Each row of a before or after table is a point. The points were changed in one or more steps. Then noise was added and the rows were shuffled. The steps act on columns, c1 being the first. What was done? A step turns or swaps two columns, mirrors them in a line or flattens them onto one, adds a multiple of one to another, or multiplies or shifts one. Angles are multiples of 10 degrees, from the lower column toward the higher: turns from -170 to 170, lines from 10 to 170 but not 90. Use the fewest steps. Two steps may share a column if one is a turn and the other turns, adds or multiplies; they go together, in the order done. Otherwise the lowest column goes first.

Before, 12 rows:
[[ 0.12  0.12]
 [-0.22 -0.16]
 [ 0.71 -0.84]
 [ 0.19 -0.02]
 [ 0.53 -0.34]
 [ 0.34  0.04]
 [-0.54  0.02]
 [ 0.02  0.52]
 [ 0.54  0.27]
 [ 0.05 -0.21]
 [ 0.13  0.89]
 [-0.03  0.75]]
After (12 x 2):
[[ 0.54  1.13]
 [ 0.11  0.36]
 [ 0.02  0.72]
 [ 0.05 -0.10]
 [-0.61 -0.77]
 [ 0.18  0.24]
 [-0.19 -0.51]
 [ 0.51  0.48]
 [ 0.31  0.54]
 [ 0.66  0.14]
 [ 0.09  1.11]
 [-0.01  0.60]]
Steps: add 1.5 times c1 to c2

Before:
[[-0.21 -0.53 -0.25 -0.11]
 [ 0.03 -0.21 -0.11  0.48]
 [ 0.83  0.61  0.07 -0.31]
 [-0.74  0.49 -0.45 -0.01]
 [ 0.25  0.12  1.08 -0.44]
 [ 0.12  0.24 -0.17 -0.26]
 [-0.30  0.24  0.29  0.37]
 [ 0.01  0.36 -0.53  0.36]]
After, 8 rows:
[[-0.68  0.23  0.27  0.34]
 [-1.13  0.50 -0.42  0.02]
 [-0.34 -0.28 -0.13  0.46]
 [-0.60 -0.52 -0.26 -0.10]
 [ 0.45  0.63  0.08 -0.31]
 [-0.38  0.38 -0.53  0.35]
 [-0.29  0.21 -0.17 -0.27]
 [-0.15  0.13  1.07 -0.41]]
Steps: shift c1 by -0.40

Before (11 x 6):
[[-0.57 -0.21  0.14  0.37 -0.31  0.10]
 [-0.46  0.01 -0.04  0.45 -0.22  0.31]
 [ 0.17 -0.57  0.06  0.48  0.32 -0.18]
 [ 0.98  0.00 -0.31  0.34  0.42  0.24]
 [ 0.15  0.19  0.29  0.11  0.56  0.05]
 [-0.33  0.06 -0.17  0.44  0.44  0.39]
 [-0.10  0.31  0.17  0.26  0.36  0.14]
 [-0.31 -0.06  0.27 -0.17 -0.23  0.55]
 [ 1.70  0.06 -0.30 -0.97  0.47  0.00]
 [ 0.02 -0.73  0.26  0.38  0.25  0.60]
 [ 1.23  0.28  0.31  0.11  0.30  0.13]]
After (11 x 6):
[[ 1.69  0.05 -0.38 -1.07 -0.77  0.03]
 [ 0.19 -0.57  0.63  0.33  0.40 -0.01]
 [-0.33  0.04 -0.23  0.28  0.73 -0.02]
 [ 1.22  0.30  0.03 -0.01 -0.31  0.01]
 [-0.43  0.02 -0.05  0.51  0.19  0.01]
 [ 1.01  0.01 -0.31  0.17  0.00 -0.01]
 [-0.56 -0.21  0.36  0.45  0.13  0.02]
 [ 0.17  0.23  0.11 -0.08  0.51 -0.03]
 [ 0.01 -0.75  0.99  0.26  0.35  0.02]
 [-0.10  0.33 -0.15  0.11  0.49  0.02]
 [-0.29 -0.07  0.32 -0.06 -0.12  0.01]]
Steps: turn c4 and c5 by 20 degrees; add -0.5 times c1 to c5; add -1 times c2 to c3; multiply c6 by 0

Before (10 x 9):
[[ 0.26  0.95  0.27 -0.50 -0.36  0.10  0.32  0.32 -0.26]
 [-0.04 -0.05 -0.26  0.03  0.79 -0.35  0.52  0.46  0.50]
 [ 0.07  0.36 -0.36 -0.18  0.25 -0.04 -0.25  0.32  0.68]
 [-0.49  0.25  0.34  0.05 -0.65  0.52  0.67  0.08 -0.04]
 [-0.36 -0.16 -0.22  0.33  0.34 -0.78 -0.22  0.48  0.46]
 [ 0.01  0.66  0.75 -0.31  0.00  0.26  0.30 -0.14  0.07]
 [-0.82  0.06 -0.50 -0.13  0.92 -0.49  0.13  0.39  0.45]
 [-0.37 -0.71  0.27  0.24  0.24  0.56 -0.22  0.51 -0.51]
 [-0.18 -0.12 -0.13  0.83  0.75  0.33 -0.37  0.40 -0.39]
 [-0.40 -0.33 -0.23 -0.16 -0.73 -0.14  0.41 -0.57 -0.11]]
After:
[[ 0.48 -0.21 -0.23 -0.06  0.42 -1.20  0.54  0.01  0.42]
 [ 0.43 -0.73  0.35  0.08  0.70  0.88  0.53  0.05 -0.54]
 [ 0.55  0.07  0.17  0.65  0.86 -0.81  0.23  0.31  0.50]
 [-0.20  0.64  0.99  0.21 -0.47  0.36 -0.30  0.22  0.06]
 [ 0.05 -0.09 -0.23  0.00  0.88 -0.53  0.16  0.62  0.51]
 [-0.21  0.36 -0.28  0.17 -0.02 -0.12  0.40 -0.07  0.71]
 [ 0.66 -0.13 -0.67 -0.46  0.82  0.52  0.52 -0.12 -0.37]
 [ 0.18 -0.32  0.09  0.34 -0.52 -0.26 -0.66  0.07 -0.11]
 [ 0.45  0.21  0.64  0.25 -0.78  0.87 -0.32  0.63 -0.05]
 [-0.55  0.98  0.52  0.19 -0.97  0.14  0.14  0.42 -0.33]]
Steps: turn c1 and c4 by -140 degrees; add 1 times c4 to c3; add -0.7 times c2 to c5; multiply c6 by 1.6; mirror c7 and c8 in the line at 60 degrees

Before (8 x 11):
[[ 0.42 -0.32 -0.37  0.62 -0.77 -0.51 -0.57 -0.69  0.05  0.08 -0.29]
 [ 0.08 -0.29  0.19  0.24 -0.16  0.47  0.61 -1.04  0.19 -0.12 -0.28]
 [ 0.39  0.23 -0.71 -0.03 -0.83  0.52  0.34  0.10  0.11 -0.70  0.29]
 [ 0.54 -0.38  0.21  0.48 -0.20  0.11  0.55 -0.41  0.53  0.10 -0.39]
 [ 0.27 -0.28  0.05  0.30 -0.57 -0.53 -0.10  0.14 -0.41  0.64 -0.95]
 [-0.45 -0.06  0.27 -0.15 -0.01 -0.68 -0.27 -0.02  0.52 -0.77 -0.18]
 [-0.09 -0.09  0.02  0.24  0.00  0.30  0.47  0.17  0.05 -0.13  0.34]
 [ 0.33 -0.01 -0.68 -0.16 -0.24 -1.58 -0.30  0.14 -0.56  0.00 -0.32]]
After:
[[ 0.37 -0.18 -1.07 -0.81 -0.19 -1.47 -0.03 -0.16  0.52 -0.18 -0.23]
 [-0.48 -0.30  0.45 -0.59  0.03 -0.67 -0.03 -0.29 -0.42  0.77 -0.18]
 [-0.13  0.50  0.00  1.05 -0.08  0.29  0.26 -0.02  0.13  0.16  0.18]
 [ 0.26 -0.24  0.07 -0.20 -0.58 -0.53  0.26  0.42  0.43 -0.55 -0.91]
 [ 0.49  0.40  0.30  0.97 -0.25  0.10  0.58  0.00 -0.75 -0.23 -0.53]
 [ 0.39 -0.60 -0.69  1.41 -0.74 -0.44  0.07 -0.34 -0.38 -0.46 -0.42]
 [ 0.47  0.52 -1.17  0.11 -0.76  0.55 -0.13 -0.31 -0.08  0.56  0.25]
 [ 0.08  0.47  0.29  0.35 -0.13  0.45  0.51 -0.75 -0.69 -0.46 -0.34]]
Steps: turn c2 and c7 by -70 degrees; multiply c3 by 1.6; turn c4 and c11 by -20 degrees; multiply c4 by 3; turn c8 and c9 by 150 degrees; turn c8 and c10 by -140 degrees

Before:
[[ 0.08  0.47 -0.23  0.75 -0.21 -0.12  0.67  0.20 -0.69 -0.54  0.55 -0.79]
 [-0.06  0.74  0.27  0.72  0.01 -0.18  0.40  0.10  0.32 -0.50  0.44 -0.76]
 [-0.81  0.14 -1.09  0.40  0.47 -0.06 -0.28  0.39  0.31  0.52 -0.08 -0.38]
 [-0.02 -0.42  0.03 -0.39  0.13 -0.27  0.29 -0.36 -0.46  0.85 -0.26 -0.22]
 [-0.06 -0.38 -0.14  0.06 -0.77  0.63  0.02  0.57  0.61 -0.20 -0.11 -0.15]
 [ 0.05  0.08 -0.21 -0.03 -0.14  0.23 -0.22  0.80  0.46  0.67  0.80  0.33]
 [ 0.25 -0.24  0.19 -0.11  0.42  0.03  0.64  0.60  0.13  0.57  0.17  0.47]
 [ 0.03 -0.01 -0.89 -0.18  0.07 -0.34  0.34 -0.11 -0.53  0.01 -0.16  0.25]]
After, 8 rows:
[[-0.07 -0.43  0.00  0.35  0.14  0.13 -0.56 -0.18 -0.07  0.91 -0.21  0.37]
 [-0.78  0.09 -0.99  0.66  0.44 -0.43  0.43 -1.28 -0.18  0.01 -0.10 -0.27]
 [ 0.05 -0.35 -0.15 -0.01 -0.75  0.56  0.55 -0.76 -0.34 -0.17 -0.19 -0.51]
 [ 0.18  0.80  0.28  0.11  0.04 -0.82  0.07 -1.83 -0.49 -0.91  0.54  0.12]
 [ 0.27  0.49 -0.29  0.10 -0.13 -0.87 -0.95 -2.03 -0.25 -1.06  0.57  0.13]
 [ 0.05  0.07 -0.88 -0.15  0.08 -0.05 -0.61  0.76 -0.09  0.13 -0.21  0.01]
 [ 0.05  0.10 -0.30  0.53 -0.12  0.27  0.48  0.06  0.01  0.40  0.76 -0.81]
 [ 0.54 -0.21  0.14  0.43  0.38  0.06 -0.22  0.56 -0.52  0.52  0.13 -0.75]]
Steps: turn c7 and c9 by -120 degrees; turn c1 and c9 by 20 degrees; add -1 times c4 to c6; turn c4 and c10 by -50 degrees; turn c8 and c12 by -110 degrees; multiply c8 by 2.5

Before (9 x 18):
[[-0.47  0.47 -0.60 -0.43 -0.31  0.17 -0.28  0.21  0.03  0.27  0.56  0.31
   0.61  0.31 -0.54  0.12  0.87  0.59]
 [-0.16  0.00 -0.13  0.64  0.64 -0.70  0.07 -0.16 -0.33 -0.32  0.61  0.21
   0.29 -0.38 -0.30 -0.39 -0.97  0.26]
 [-0.28 -0.21 -0.02  0.03 -0.89  0.08 -0.04 -0.87  0.54  0.20  0.78 -0.66
  -0.06  1.32  0.02 -0.21  0.01  0.00]
 [ 0.67  0.14 -0.41 -0.64  0.22 -0.06 -0.59  0.21 -0.29 -0.05  0.64 -0.55
   0.42 -0.06 -0.62  0.50 -0.63  0.50]
 [ 0.14 -0.27  0.07 -0.15 -0.29  0.52  0.36  0.80 -0.29  0.47  0.58 -0.11
  -0.45  0.68 -0.65  0.08 -0.56  0.11]
 [-0.26 -0.11  0.42 -0.46 -0.44  0.06 -0.26  0.21  0.17 -0.23  0.07  0.03
  -0.21  0.14  0.22 -0.38 -0.80 -0.50]
 [-0.43  0.16  0.18 -0.23 -0.04  0.24 -0.19 -0.03 -0.04  0.24 -0.53 -0.05
  -0.23  0.03 -0.36 -0.60  0.04 -0.37]
 [-0.63 -0.42 -0.17  0.50  0.36 -0.86  0.64  0.21 -0.23 -0.21  0.21 -0.01
  -0.65  0.36 -0.53  0.20  0.02 -0.10]
 [ 0.31  0.20 -0.14  0.36 -0.04  0.78  0.29  0.53  0.24 -0.33 -0.63  0.27
   0.32 -0.49  0.04 -0.43  0.35 -0.20]]
After, 9 rows:
[[ 0.69  0.51  0.07 -0.14 -0.30  0.09  0.37  0.81 -0.29  0.47 -0.20 -0.11
  -0.10  0.69 -0.66 -0.12  0.67  0.11]
 [ 0.38 -0.29 -0.13  0.63  0.64  1.00  0.07 -0.15 -0.32 -0.33  0.66  0.21
  -0.10 -0.37 -0.28 -0.58  0.41  0.24]
 [ 0.04 -0.73 -0.59 -0.44 -0.31 -0.66 -0.28  0.20  0.02  0.27  1.52  0.31
   0.22  0.32 -0.55 -0.08 -0.60  0.58]
 [-0.96  0.16  0.19 -0.24 -0.03 -0.16 -0.20 -0.04 -0.04  0.24  1.04 -0.04
   0.22  0.03 -0.35 -0.81  0.09 -0.38]
 [-0.45  0.74 -0.17  0.50  0.37  0.46  0.63  0.21 -0.22 -0.20  1.84 -0.03
  -0.16  0.36 -0.53 -0.02 -0.41 -0.10]
 [-0.20  0.24  0.43 -0.46 -0.45  0.48 -0.26  0.21  0.17 -0.22  0.77  0.04
  -0.02  0.14  0.23 -0.59  0.63 -0.50]
 [-0.27 -0.38 -0.14  0.36 -0.05 -0.64  0.28  0.52  0.24 -0.34 -1.08  0.25
   0.10 -0.49  0.05 -0.64  0.07 -0.21]
 [ 1.30 -0.44 -0.41 -0.64  0.22  0.44 -0.59  0.21 -0.29 -0.05 -1.67 -0.54
  -0.02 -0.06 -0.62  0.31  0.45  0.49]
 [ 0.45  0.13 -0.03  0.03 -0.90 -0.06 -0.03 -0.86  0.52  0.20  1.05 -0.66
  -0.18  1.31  0.02 -0.40  0.03  0.01]]
Steps: multiply c1 by 3; turn c1 and c11 by -70 degrees; turn c2 and c13 by 110 degrees; multiply c6 by 0.7; turn c6 and c17 by 140 degrees; shift c16 by -0.20

Before:
[[-0.18 -0.11  0.74 -0.36  0.05  0.11  0.34  0.43 -0.25  0.33  0.29 -0.35
   0.42  0.09  0.12  0.67  0.71 -0.27 -0.01  1.38]
 [ 0.35  0.05  0.02 -0.13  0.47 -0.15  0.08 -0.57 -0.45 -0.08 -0.35 -0.01
  -0.05 -0.22 -0.51  0.47 -0.03 -0.17  0.01  0.17]
 [ 0.73  0.38  0.40 -0.18 -0.49  0.36  0.54  0.38 -0.13  0.17  0.73 -0.33
   0.24  0.71 -0.28 -0.04 -0.44 -0.07  0.16 -0.34]
 [ 0.03  0.44  0.54 -0.38 -0.13  0.07 -0.43  0.20 -0.29  0.21  0.11  0.26
  -0.74 -0.29  0.50  0.13  0.09  0.07  0.70 -0.17]
 [ 0.67  0.16 -0.43 -0.33  0.22 -0.34 -0.39  0.52 -0.43  0.12 -1.08  1.05
   0.14 -0.82  0.43 -0.15  0.04  0.45 -0.21  0.55]
 [-0.40  0.60  0.10 -0.37  0.72 -0.01 -0.20  0.16 -0.42 -0.34  0.12  0.47
   0.31 -0.41  0.23 -1.39  0.41 -0.49 -1.17 -0.09]
 [ 0.11  0.24  0.46  0.84  0.14  0.59 -0.35 -0.16 -0.93 -0.10 -0.31  0.05
  -0.16 -0.28 -0.14  0.49 -0.31 -0.15  0.10 -0.67]
 [ 0.52  0.17  0.25  0.71 -0.48  0.10 -0.35 -0.29  0.24  0.13 -0.21 -0.36
  -0.24  0.02 -0.61  0.66  0.21  0.12 -0.01 -0.01]
 [-0.08  0.80  0.49  0.44 -0.10  0.12 -0.01 -0.27 -0.27 -0.06  0.13  0.54
  -0.40  0.35  0.30  0.21 -0.35 -0.54  0.28 -0.59]]
After (9 x 20):
[[ 0.16  0.04  0.17 -0.13  0.48 -0.04  0.03 -0.59 -0.45 -0.09 -0.07  0.00
   0.36 -0.20 -0.64  0.48  0.07  0.24  0.01  0.00]
 [ 0.27  0.17  0.01  0.70 -0.48  0.02 -0.21 -0.31  0.23  0.13 -0.23 -0.37
   0.19  0.02 -0.53  0.66 -0.34 -0.15 -0.01  0.25]
 [ 0.21  0.43 -0.06 -0.38 -0.14  0.00 -0.09  0.19 -0.30  0.19 -0.72  0.27
  -0.11 -0.29  0.35  0.13 -0.42 -0.09  0.70  0.58]
 [ 0.03  0.79 -0.49  0.44 -0.11 -0.50  0.32 -0.27 -0.28 -0.07 -0.41  0.55
  -0.13  0.36  0.46  0.21  0.00  0.25  0.27  0.57]
 [-0.14 -0.12  1.47 -0.34  0.05 -0.27 -0.70  0.42 -0.24  0.31  0.42 -0.36
  -0.30  0.07  0.06  0.67  0.34  0.06 -0.01  0.49]
 [-0.30  0.58 -0.07 -0.37  0.73 -0.38 -0.41  0.15 -0.41 -0.35  0.30  0.47
  -0.12 -0.43  0.26 -1.39 -0.21  0.32 -1.17  0.09]
 [ 0.58  0.40 -0.26 -0.20 -0.49 -0.28  0.44  0.37 -0.14  0.18  0.25 -0.33
  -0.74  0.72 -0.56 -0.04  0.53 -0.22  0.14  0.46]
 [ 0.07  0.27 -0.57  0.84  0.13 -0.50  0.32 -0.15 -0.94 -0.11 -0.13  0.07
   0.33 -0.28  0.08  0.49 -0.35 -0.35  0.09  0.58]
 [ 0.77  0.15  0.47 -0.34  0.23  0.58 -0.03  0.50 -0.44  0.12  0.14  1.05
   1.09 -0.81  0.07 -0.17 -0.37 -0.03 -0.23 -0.52]]
Steps: turn c1 and c15 by -20 degrees; add 0.3 times c4 to c15; mirror c3 and c20 in the line at 40 degrees; turn c6 and c18 by -130 degrees; turn c7 and c17 by 90 degrees; turn c11 and c13 by -90 degrees
